Rows are points. To make a cloud, some directions were put in groups of two or more. Within a group, all points are equally far from the middle, so they leave a hole (a ring in 2 directions, a hollow ball in 3). The other directions are filled evenly. Then the cloud was stretched, turned, moved and blurred a little. How many holes are there, and how many directions does each take, smallest first?
(in the rows, 128 means zero)

Cloud (14 x 2):
[[101 150]
 [170 195]
 [119  96]
 [153 171]
 [111 146]
 [144 145]
 [157 165]
 [102 127]
 [175  81]
 [164 104]
 [109  77]
 [177  84]
 [115 171]
 [176 113]]
Holes: 0

Cloud (21 x 3):
[[ 90 134 116]
 [132 170 112]
 [ 96 129 157]
 [ 95 154  99]
 [139  89  75]
 [184 116 150]
 [ 86 133  83]
 [181  88 159]
 [179 127 170]
 [ 91 110 159]
 [ 99 131 164]
 [130  76 112]
 [157 141 186]
 [174 135 162]
 [177 142 116]
 [165 135 191]
 [107  87 106]
 [110 139 172]
 [ 90 152  87]
 [184 114 180]
 [186  97 172]]
Holes: 1 (2)

Cloud (20 x 3):
[[119  67 107]
 [ 85 165  90]
 [156 115 176]
 [ 98  94 162]
 [161  92 116]
 [134  88 132]
 [ 71 172 164]
 [ 63 161 133]
 [ 77 135 108]
 [152 123  96]
 [146 184  52]
 [100 126 176]
 [126 155 123]
 [133 165 116]
 [ 68 101  91]
 [142 160  67]
 [124 176 130]
 [104  99 116]
 [115  78  97]
 [145 147 166]]
Holes: 0

Cloud (32 x 4):
[[138 193  76 122]
 [161 112  96 176]
 [184 154 142 168]
 [165 163  72 104]
 [175 156 118  82]
 [175 173 137 171]
 [118 108 150 171]
 [ 96 123  89 153]
 [162 175 136  86]
 [186 149 147 161]
 [111 101  88  95]
 [184 131 130  92]
 [161  90 141 103]
 [167 170  80 155]
 [ 86 168  93 147]
 [ 99 158 138  81]
 [169 140  66 131]
 [105 118 116 176]
 [115 181 164 153]
 [146 194 145 167]
 [187 139 146 108]
 [102 120 106 171]
 [148  88 147 106]
 [121 199  83 137]
 [168 100 113  87]
 [169 157  73 147]
 [118 196 123 170]
 [101 159 145  84]
 [114 112 161 160]
 [182 161 156 131]
 [107 174 161 159]
 [111 116 153 169]]
Holes: 2 (2, 2)

Cloud (30 x 4):
[[142 105  35 107]
 [144 163 155 142]
 [144 134 170 172]
 [170 145 131 133]
 [128 120  56 126]
 [ 86  87 110 155]
 [ 57  94 106 146]
 [142 139 175 123]
 [179 154  86 129]
 [166 141 159 194]
 [154  96  71 128]
 [ 95 196 129 145]
 [113 164 141 196]
 [183 103  81  99]
 [117 151 120 126]
 [106 143  69 104]
 [151 169 153 159]
 [148 104  90 144]
 [101 107 108 136]
 [169  82 135 129]
 [ 94 159 198 142]
 [136 105 142 184]
 [148 155  59 152]
 [114 158 145 199]
 [130 139 108 140]
 [111 128 182 127]
 [ 93 197  76 111]
 [ 69 104 110 152]
 [137 163 125 174]
 [174  77 130 110]]
Holes: 0

Cloud (56 x 6):
[[126 167 103 114 147 191]
 [188 101 170 113  96 163]
 [150  91 166 155  84 168]
 [132 132  77  66 135 102]
 [101 166  83 160 153 161]
 [110 189 153 132 155  97]
 [182 133 112 132 125 181]
 [138 125 141 179 158 197]
 [142 129  77 164 110  88]
 [145 178 171 112 101 135]
 [ 86  84 135  71 139 153]
 [109 105  85 142 125  72]
 [129 118  78 163 183 135]
 [169 137 143 197 145 144]
 [ 89 169 144 136 101 104]
 [103  79  91 104 121  90]
 [153 123 107  77 177 134]
 [187 106 169 128 105 176]
 [ 78  95 114  93 171 141]
 [113 104  47 123 132 144]
 [ 74  73 135 138 127 126]
 [159 117 179 115  85 107]
 [137 152 150 112 117  67]
 [117 138 177  77 163 127]
 [127 113 107  54 114 185]
 [161 154 183  91 102 124]
 [106 106  61 150  99 121]
 [116 102 135 191 182 144]
 [107 166 136  52 114 140]
 [ 55 109  82 126 133 129]
 [147 165 105 146 119 175]
 [ 96 121  90 153 140  74]
 [163 121 154  50 127 160]
 [155 132 158 140 151 205]
 [168  72 124 146 163 168]
 [133  72 104  81  82 164]
 [111  77  63 124 136 112]
 [ 55 132 105  85 148 140]
 [154 122 134  97  63 152]
 [ 86 128 154  59 139 138]
 [140  74  83  97 155 161]
 [ 79 142 101 168 176 108]
 [147 166 149 167 144  84]
 [146 138  82  93 110 176]
 [186 128 148 177 113 114]
 [123  80 107 103  86  91]
 [ 72  96 131 139 180 160]
 [136  59 146 109 105 108]
 [ 89 158 146 131 186 182]
 [145  88 101 158 177 113]
 [131 135 119  79 120  70]
 [128 151 109 204 134 129]
 [ 97 178 181 148 145 139]
 [ 71 123 107 106 103 186]
 [114 109 134 169 128  73]
 [ 76  77 154 126 126 170]]
Holes: 1 (6)

Cloud (53 x 6):
[[ 77  87 126  87 137 156]
 [147  30 136 123 126 103]
 [ 77 101 103  92 128 192]
 [160  98 169 133 143  98]
 [141 131  74 139 169  97]
 [166 134  82  99 105 151]
 [178 124 165 132 125 109]
 [112 170 163  77 115 131]
 [112  93  92 123 123 109]
 [147  72 161  65 115 107]
 [133 186 103  96  82 145]
 [133 146 147 124 131  89]
 [150 150 126 142 108  71]
 [ 71 128  83 105 126 124]
 [106  71 157 156 172 111]
 [130 126 159 109 180  85]
 [ 94 148 191  99 140 125]
 [144 164 136  70 126 136]
 [ 95 128  86 201 133 129]
 [136 109 151 145 226 102]
 [144 158 137 136 177 114]
 [118  89  84 154 133 197]
 [146 126 141 115 177 150]
 [140 137  58 109 128  87]
 [125  88 152 152 171 175]
 [155 131 127 157 166 158]
 [143  73  65 147 123 200]
 [155 127 121 124 192  94]
 [156 133 106 146  83 131]
 [ 93  84  75 130 144 162]
 [151  71 110 130 113  92]
 [ 94 182 150 166 150  92]
 [ 96 102 133  79 141 145]
 [151 107 170  88  99  79]
 [141  39 108 109 161 214]
 [111 196 138 122 161 111]
 [160 148 179 140 167 188]
 [133 139  91 135  67  51]
 [137 123  66 148 188 113]
 [155 149  75 144 113 121]
 [120 166 103 108 196 102]
 [158 116 150  85  79  89]
 [116 131 177 146 208 151]
 [120 186 140 125 154 163]
 [151 101 136 122  96 166]
 [179 104 147 124 166  69]
 [167  67 136 135 190 121]
 [ 83 102  99 109 180 129]
 [ 99 114  66 167 185 105]
 [160 141  71 163 106 149]
 [134  55 172 131 113 125]
 [ 73 146 166  87  98 166]
 [137 151 131 107 179 178]]
Holes: 0

Cloud (78 x 8):
[[163 170  76  72 117 137  91 142]
 [ 81  95 181 122  97  81 136 140]
 [115  78 141  69 122 132 122 105]
 [133 145 159 121 143 127 203 166]
 [ 87 171 126 153  78 135 166 190]
 [127  67 169 120 119 129 147  94]
 [ 79 157 102 102 126 115 113 233]
 [ 61 152 123 144 166  80  88 176]
 [ 57 197 106 125  91 144 114 173]
 [148 111  95  80 108 148  72 123]
 [124 157 158 171 100 126 112 216]
 [180 104 123 122 172 114 125 205]
 [115  77 125 132 151 131 180 180]
 [ 88 207 116 146  88 120  95 144]
 [ 47 125  82 135 128 124 144 176]
 [136  97 137 191  90 126 103 142]
 [143  96 148  99 166 135 108 131]
 [ 70 148 119  69 105 111  84 127]
 [145  89 140 193 168  92 112 150]
 [101 160  52 116 105 142 151 158]
 [156 140  98 202 134 134 148 170]
 [124 103  62 141 184 134 110 121]
 [137  84 152 170 163 102 107  96]
 [ 82 165 130 110 155 109 149 210]
 [144 131 137 167 159 168 155 118]
 [152 167 133 184 162 110 152 111]
 [141 102 138 189 165  89 133 108]
 [101 112 146 174  90 111  67 159]
 [128 154  75 132 155 145  55 158]
 [ 78 172 142 155 100 114 101 214]
 [132  90 148 129 162  79 149 204]
 [173 135 116 137  87 183 145 115]
 [ 60 120 122 124 104 134  69 167]
 [160 106  88 164 178 151 144 113]
 [115  99 175 151 144 110 118 202]
 [123 111  70  90 112 139  82 108]
 [ 66 151  88 109 102 101  70 173]
 [128  84 173 154 148 108 121 196]
 [117  82 154 180 160 127 132  99]
 [ 70 138 162 116 150  72 123 174]
 [ 82 126  94  89 101 131  64 119]
 [177 132 102  83 142 101  98 134]
 [161  78 101  96  97 154 125 141]
 [ 56 190 113 174 143 122 140 168]
 [171 158 162 124 135 102 170 168]
 [ 89 126  89  92 180  89 117 184]
 [ 99 169  57 174 152 153 113 119]
 [201 162 133 119 105 125 123 154]
 [113 159 134 167 121 155  78 163]
 [125 134 149 132  89 112 116 235]
 [138 149 115  72 105 175 168 104]
 [156 142 138 152 174  89  87 134]
 [102 154  80  81  89 160 171 140]
 [112 127  63 156 146 109 134 184]
 [137 204  97 132 111 114 128 121]
 [ 80 133  89 159 121  88  89 190]
 [112 129 154 178 112  89 145  96]
 [121 105 125 112  76 142 178 164]
 [166 109 123 135 123  93  89 111]
 [ 70 131 142 128 136  96 194 132]
 [125 198  99 160  92 121 137 175]
 [119 134 165 143 145 145 190 151]
 [135 119 132 128  95  74 114 174]
 [ 87 133 166 132  75 115  80 162]
 [139 121 118 153 116 164 184 191]
 [117  99  94  88 121 132 121 220]
 [ 69 169  99 150 152 101  67 182]
 [152 168 118 123 160  90  91 122]
 [113  98  85  92 126 159  84 168]
 [ 80 179 163 109  88 119 154 140]
 [150 118 155  85 115 142  97 112]
 [104 171 117 183 165 104 144  95]
 [ 49 121 113 158 161  79 107 167]
 [163 127 171  97  82 128 131 181]
 [149  65 162 115 123 129 130  95]
 [ 78 115  82  78  94 143 136 118]
 [135 189  89  86 157 115 159 135]
 [143 159 116  85 156 131 194 159]]
Holes: 3 (2, 2, 4)
